Each row of a before or after table is a point. One or more steps were done to the points. Then noise was added and the rows were shuffled. The steps act on columns, c1 being the first. What was done? A step turns or swaps two columns, mirrors them in a line or flattens them onto one, adds a multiple of one to another, or multiplies or shifts one. Angles are multiples of 10 degrees, from the lower column toward the higher: turns from -170 to 170, lines from 10 to 170 but not 90. Use the fewest steps. Two steps may share a column if one is a turn and the other turns, adds or multiplies; they go together, in the order done. Otherwise the lowest column goes first.
In the rows, zero is written as 128.

Before (10 x 2):
[[167 142]
 [131 135]
 [ 48  50]
 [ 83 175]
 [100 136]
 [150 122]
 [110 148]
 [104 190]
 [162 125]
 [112  91]]
After (10 x 2):
[[128 183]
 [121 161]
 [128 213]
 [128 172]
 [127 158]
 [124  84]
 [130 133]
 [129 232]
 [125 178]
 [129 188]]
Steps: multiply c1 by 0; shift c2 by 40

Before (10 x 4):
[[156 177 162 177]
 [ 84 134 155 157]
 [157 157 134 104]
 [169 127 138 140]
 [106  88 148 140]
 [ 95 123 105  70]
 [131 204 120 146]
 [ 50 117 153 106]
 [165  92 102 143]
 [117 176 121 112]]
After (10 x 4):
[[127 103  91 169]
 [110 147  84 113]
 [111 119 206 136]
 [ 91 162 178 169]
 [138 124 176 113]
 [ 85 155 135  97]
 [172 107 122  77]
 [123 152 120  47]
 [159 134 157 146]
 [132 138 124 170]]
Steps: turn c1 and c4 by 70 degrees; swap c2 and c3

Before (10 x 6):
[[182 146 180 149 122 134]
 [ 95 167 109 154 188 181]
 [ 84 183  85 111 104 117]
 [175 108 117  91  98 134]
 [109 131 109 148 105  96]
 [105  99 175 117  87 116]
 [155 153 127 145 119 192]
 [140 145 171  92  82 171]
 [ 93 156 147 151 118 136]
 [115 100 137 182 136 114]]
After (10 x 6):
[[157 138 128 146 112 168]
 [109 137 112 147 111  66]
 [ 95 139 145 151 105 103]
 [184 138 180 148 118 103]
 [175 137 117  92 112 187]
 [106 133 175 117 109 132]
 [113 119 137 182 146  32]
 [ 85 156  87 109  87 140]
 [140 154 171  91  85 226]
 [ 95 113 110 150 159 142]]
Steps: flatten c2 and c5 onto the line at 120 degrees; add -1.5 times c4 to c6

Before (9 x 9):
[[120  97 105 122 145  89 136 125  96]
 [124  95  76 161 109 137 106 113 112]
 [ 91 135 175 126 151  95 172  82 166]
 [153  96  85  95 126 135  97 102  78]
 [130 129 127 146 160 122 196  85 150]
 [191 131  90 179  90 129 131 129 170]
 [131  54 113 127 162 127 107 115  97]
 [153 154 112 176 127 154 149 148 166]
 [137  96 122 160 146 115 105 105  75]]
After (9 x 9):
[[137 157 134 192 147 114 156  93  81]
 [191 125 103 230  90  99 126 165 151]
 [153 164  95  63 124 101 155  98  80]
 [124 155  88 192 109  93 156 122 108]
 [120 126 143 116 144  84 161 101 110]
 [153 102  99 223 127 133 106 152 164]
 [129  62 132 163 160 124 138 168 102]
 [132 162 119 126 161 115 196 107 101]
 [ 90  83 183 124 152 144 129 184 107]]
Steps: mirror c2 and c7 in the line at 130 degrees; turn c3 and c6 by 50 degrees; multiply c4 by 2; mirror c8 and c9 in the line at 60 degrees

Before (13 x 12):
[[164 118 118  88  81  91  60 109 104  91 141  72]
 [ 96 155  84 158  87 130 148  75 124 127 110 177]
 [209  98 117  44  41 125 112 108  79  88 135  94]
 [134  89 193 124  49 145  96 122 143 119 163 166]
 [ 90 110 146 139 113 168 132 167 188 110 123 152]
 [149 125 135 179 115 190 108 140 119 133 119 161]
 [166 100 170 129  90 128  94 118 164 118 102 204]
 [103 130 140 141 100 133 100 136 125 191  74 147]
 [ 98 158 105 189  85 115 167 192 131  95 127 146]
 [178 166  90  88  87 104 123 127 114 133 168  98]
 [113  98 120 195 145 123 157 149 140 170 113 122]
 [ 87 121 108 143 131 122 132 157 108 128 136 182]
 [131 130 225 106  96 142 114  82 128 104 107 188]]
After (13 x 12):
[[ 98 142  82 139  95 152  96  71  99 128 122  86]
 [ 98 153 105 119  96 139 131 182 114  94 121  86]
 [ 93 109 146 123 141 171 109 166 154 110  73 112]
 [177 181  90 127  80 126 152 134 138 135 146 148]
 [112  95 120 127 131 114 147 137 134 169 116 105]
 [133 118 226 133 114 156  69  86 111 103 122 109]
 [162 124 117 130  81 120 142 117 137  91 156 215]
 [ 88 129 107 124 129 122  84 154 132 126 151  99]
 [148 121 136 128 147 187  90 131 119 132 133 131]
 [166  90 172 129  98 148  48 118 132 118  92 118]
 [209 108 118 125  64 169 148 123 130  88 182 159]
 [133 111 194 130  70 182  79 124 180 120 130 136]
 [104 103 141 128  87 146  96 134  81 191 115 142]]
Steps: turn c2 and c11 by -30 degrees; turn c9 and c11 by -70 degrees; flatten c4 and c8 onto the line at 100 degrees; turn c5 and c6 by -30 degrees; add -0.3 times c10 to c5; mirror c7 and c12 in the line at 150 degrees
